Each row of a before or after table is a point. The points were changed in one or more steps. Then noise was added and the rows were shuffled. The steps act on how far a point lies along the listed directions, d1 being the first. Write out the steps. A step turns or swaps two directions, mirrors them in a line or flattens them onto one, adds a multiple of one to another, or multiplies one. Angles are multiples of 10 degrees, from the lower direction toward the higher: turns from -170 to 170, lines from 10 to 170 but not 90. Use the fewest steps. Two steps may share a direction if one is a turn and the other turns, adds or multiplies; they go together, in the order done. Otherwise the lowest direction goes first.

Directions:
(1): [ 24 -42]
(2): [-42 -24]
Before, 12 rows:
[[ 33   6]
 [-44 -32]
 [-54 -55]
 [-35  10]
 [ 13  32]
 [ 39 -16]
 [ 30  20]
 [ 32  17]
 [ 14  24]
 [-66 -41]
 [-57  -4]
 [ 31   9]]
After:
[[ 34  18]
 [-61 -62]
 [ 30  22]
 [ 28   2]
 [-64 -39]
 [ 30   5]
 [ 29 -22]
 [ 18  26]
 [-41 -30]
 [ 19  37]
 [-30  14]
 [-51  -1]]
Steps: add 0.3 times d1 to d2

Directions:
(1): [-38  35 -41 -15 -48  -9]
(2): [ 16 -15 -37  20 -12  68]
(3): [-6 67 28  5 22 34]
(4): [ 65  18  11 -30 -38  -4]
(5): [ 18  17  -3  73 -17 -27]
(6): [ 26  21 -55 -10  48 -20]
Before:
[[-37   5  61 -15  65  -7]
 [-73 -13  37 -14  13  14]
 [ 58  48 -11  23 -29   7]
 [ 12  78 -56  28  33  24]
 [ 13  27 -26 -30 -10  46]
 [ 18  -5 -49  35   2  28]
 [-81 -21 -10 -16 -31   7]
 [ 47  24 -42  -6  -1 -21]]
After:
[[-18  13  43 -28  77 -15]
 [ 14 -20 -45  35  -6  24]
 [-57  15  32 -21  23  20]
 [ 13  15 -40 -34  -2  37]
 [ 26  36 -90  21  24  -7]
 [-71   8  10 -16 -31  23]
 [ 51  37 -25  25 -14  -2]
 [ 34  -6 -47  -4 -14 -33]]
Steps: turn d3 and d6 by 40 degrees; multiply d4 by 0.7

Directions:
(1): [ -4  10  25 -27 -29  37 -18  -1  91 -23  10]
(2): [ 23  52  19 -35 -56 -31  34 -30 -13  32  24]
Before, 11 rows:
[[-27 -43  -3  51  52   8 -10  37 -12  -4 -38]
 [-16 -50 -36  23  55  29 -45  32  17 -31 -18]
 [ 10  22   3  -5 -16 -46  25 -26 -68  33   3]
 [ 11  43  12 -13  -4 -13  22 -13 -35  40  16]
 [ 10  14 -13  -8  -5  -6   5  -7 -47  52  -7]
 [-21 -49 -26   5  40  62 -21  60  76 -54 -22]
 [-33  -9   0 -13  -4  73 -38  15  81 -53 -16]
 [ 13  14  38 -40 -44 -19  -5  -9  39  -1  26]
 [-16  29  10  -8 -10  59 -30   6 100 -18  -5]
 [ 24 -11  -6  35   7 -64  32 -15 -79  39  11]
 [ 17   9 -15  -3 -18 -41  27 -25 -89  55  23]]
After (11 x 11):
[[-31 -22 -28  46  62  50 -43  33  31 -23 -36]
 [  1 -29 -47  29  50 -25  -6  15 -77  10 -13]
 [ -4  -3  -2  38  21 -36  27  13 -72  34 -24]
 [-12 -56 -59  41  75   6  11  60 -54 -21 -32]
 [ 12  30   5 -31 -33  10   1 -11   4  46   4]
 [ 35  32  31 -14 -59 -50  39 -36   0  41  37]
 [  4  44  29 -28 -19  18   6  -9  32  23  22]
 [-38 -46 -39  34  54  45 -34  30 -22 -43 -39]
 [ 12  42  34 -39 -54 -14  16 -33  18  17  17]
 [ -6 -26  25 -16  -3   9 -34  17  62 -28   7]
 [ 21  39  21 -47 -73 -12  22 -37  12  40  44]]
Steps: turn d1 and d2 by -70 degrees

Directions:
(1): [-53   3   2  50  70  41 -24 -25 -36  25  52  22 -11 -21  -9  -5  -5  45]
(2): [-18  -6  -8  37 -78  -4  -2  -1 -42 -48  21  -4 -18  -2  61  50   2  43]
(3): [ -9 -33 -10 -89  16  11  -8 -11  20 -22  66  -8   9  27  37  -2 -58  16]
Before:
[[-18   3   2  13  72  21 -11 -10  -5  27  10  10 -10  -8 -33 -14  10  11]
 [  5   6   1  24 -19  -1  21   1 -21 -12   4  -6  -8   0   9  32  14   8]
 [ 23   4   6  26 -29 -22   0   0 -12   0 -17   3  -1 -13   6  -1   1 -10]
 [ 21  -8  -6 -74  19  -2   8   8  36  -5   1 -12  23  31  -4 -16 -39 -22]
 [-24  17   9  57   3   6  -4  -1 -15   5  -2  14  -6 -11  -5   5  16  15]
 [ 16   9 -13   7 -48 -20   1  14 -11 -14 -20   4 -12   6  25  17  17   6]
 [ 15  -1   9 -32  20  -3  -7   5  25  17  -8 -12  11  11 -26 -29 -11 -24]
 [  0  10   7 -16  45   7   5   0  29  25 -10   7  30  -7 -35 -31  11 -17]
 [ 17   6 -17  12 -38  -7  19  17   1 -15 -10   1 -12 -11  22  22  13  -5]
 [ 22  13  -2 -17  29  -7   6  13  23  40 -26   2  -5 -11 -28 -18  23 -40]
 [-23  -4   7  66  18  10  13 -11 -43   7  19  14 -14 -22  -4  11  25  22]
 [-28  11  -3   5  82  23  -2 -12   3  41  17  10  20   3 -27 -26 -10   8]
 [  3  15   5  35  11   8  -3   8  -6  39 -36   9   3 -11 -26   2  18   2]
 [ 14   2  -9 -13 -47  -6  12  15   1  -4 -32 -29   2   7  13  10  18 -12]]
After (14 x 18):
[[  25   -7    5  -47  -21  -15   -2   11   24   -7  -10  -20   10   20
    -1  -13  -15  -22]
 [ -10    4    8   92  -29   -7   22   -1  -52   -6  -12    9  -18  -25
     2   27   47   16]
 [  -1   16   -9   33   40   16    8    5    1   27   -3   16   -9  -25
   -22   -7   17   -6]
 [  18  -25  -12 -120   20    2    5    4   46  -20   33  -18   26   46
    18  -15  -68  -14]
 [  15   15   11   52   12  -12   -4   -5  -14   27  -24   12   -1  -25
   -25  -16   13  -12]
 [  -5   12   -2    4   38   20   -1    2    3   41  -22  -13    6   -8
   -32  -21   21  -13]
 [  23    6    1  -20  -48  -22   18   15   24  -20  -32   -9   24    3
     6    4   18  -19]
 [  -5   14    5   42   26   12   16   -5  -22   16    4    4   -6  -10
   -20   14   21    6]
 [  37   17   -4   -4  -30  -26   16   24   17   17  -51   -6   -9   -9
   -10    3   38  -43]
 [   8   -2  -15  -15  -72  -22   21   12   -3  -37  -11  -17   14   24
    48   32   -6    7]
 [ -15   27   11   86  -27   -6    2    7  -23    1  -30   13  -10  -17
    -7   14   37    9]
 [  17   27    7   69  -40  -10    7   20  -16   27  -74    5   -4  -18
   -21   19   46   -6]
 [  14   -3   -6    7  -60  -19    9   11  -12  -35  -23  -14  -16    7
    26   36   21    8]
 [  -5   21   -4   30   45    7  -11    0  -10   37  -10   22   -8  -11
   -26  -18   22    4]]
Steps: swap d1 and d2; multiply d3 by 2
